Rows are points. A path goes straight from each point to the next, and from the last back to the first. The post is the endless flat space through its rows: a point in 2 columns, a line in 3, a plane in 4, and so on, so that a path can go around it. How many times does the path go around the post? Going back the other way cancels.

Post, one row:
[1.02 0.24]
Path:
[2.07 1.37]
[-0.84 1.24]
[-2.67 -0.27]
[1.90 -1.84]
[3.21 -0.37]
[2.56 1.25]
[-0.85 2.32]
[-1.54 0.12]
[-0.66 -1.39]
[2.06 -0.97]
[4.27 1.12]
[1.14 0.99]
[-2.17 1.38]
[-2.19 -0.65]
[1.06 -1.11]
[3.46 -1.50]
[0.02 -1.19]
[-0.65 -0.20]
[-2.19 0.64]
[-0.23 -1.20]
[1.48 -1.47]
[-1.27 -0.71]
[-0.79 1.15]
[2.17 2.19]
[4.72 0.74]
Times around: 2

Post (5 x 6):
[-1.76 4.44 0.09 1.61 0.79 0.65]
[0.37 -2.74 2.70 0.71 -2.98 -1.37]
[0.24 1.45 0.74 1.45 1.94 1.61]
[-0.25 -0.65 1.47 -0.15 -2.81 1.24]
[0.12 -1.78 -1.09 -1.66 -1.66 0.40]
Path:
[-0.06 -3.69 -0.36 -0.03 -0.69 -1.66]
[-1.18 -1.33 0.29 -1.35 -0.03 1.39]
[-1.23 -0.43 0.02 -0.36 -2.81 2.54]
[2.21 -0.14 0.96 2.47 -0.39 3.41]
[0.32 2.95 -0.26 -1.35 -2.98 3.81]
[1.98 -0.85 -0.57 0.89 -0.53 2.51]
[-1.17 0.44 1.50 4.73 1.23 -1.67]
[-1.44 1.11 0.31 -0.29 -1.28 1.20]
[-2.70 3.44 -0.02 -0.83 -1.26 0.12]
[1.11 -1.72 3.52 0.52 -0.37 -0.92]
[-1.21 -1.40 -0.50 -2.52 -2.49 -1.14]
[-2.91 -1.28 -0.22 -2.41 -6.75 0.28]
[-0.25 -2.25 -1.27 -0.24 -3.73 0.45]
[-0.02 1.36 -2.23 0.39 0.78 -0.70]
[0.06 -0.24 1.54 3.12 -2.04 2.00]
[-1.05 -1.52 1.71 1.82 -0.36 0.72]
[-1.80 -0.85 -0.77 -2.25 -0.18 0.22]
[-0.86 -0.90 2.37 0.58 0.76 1.31]
[-2.52 0.72 -1.01 0.95 -1.22 -1.28]
[1.03 -2.05 -1.71 0.61 0.14 1.87]
[-0.57 0.06 -2.83 -1.94 -2.21 -0.92]
[-0.29 2.21 2.13 -0.18 -2.37 0.27]
[0.05 0.61 -0.25 -0.61 2.16 2.20]
[-2.13 -2.13 1.91 -0.39 -2.88 -0.23]
[-1.45 -1.23 2.18 2.35 -4.00 -2.58]
[-0.04 -1.28 -2.32 1.22 0.19 -0.52]
Times around: 1
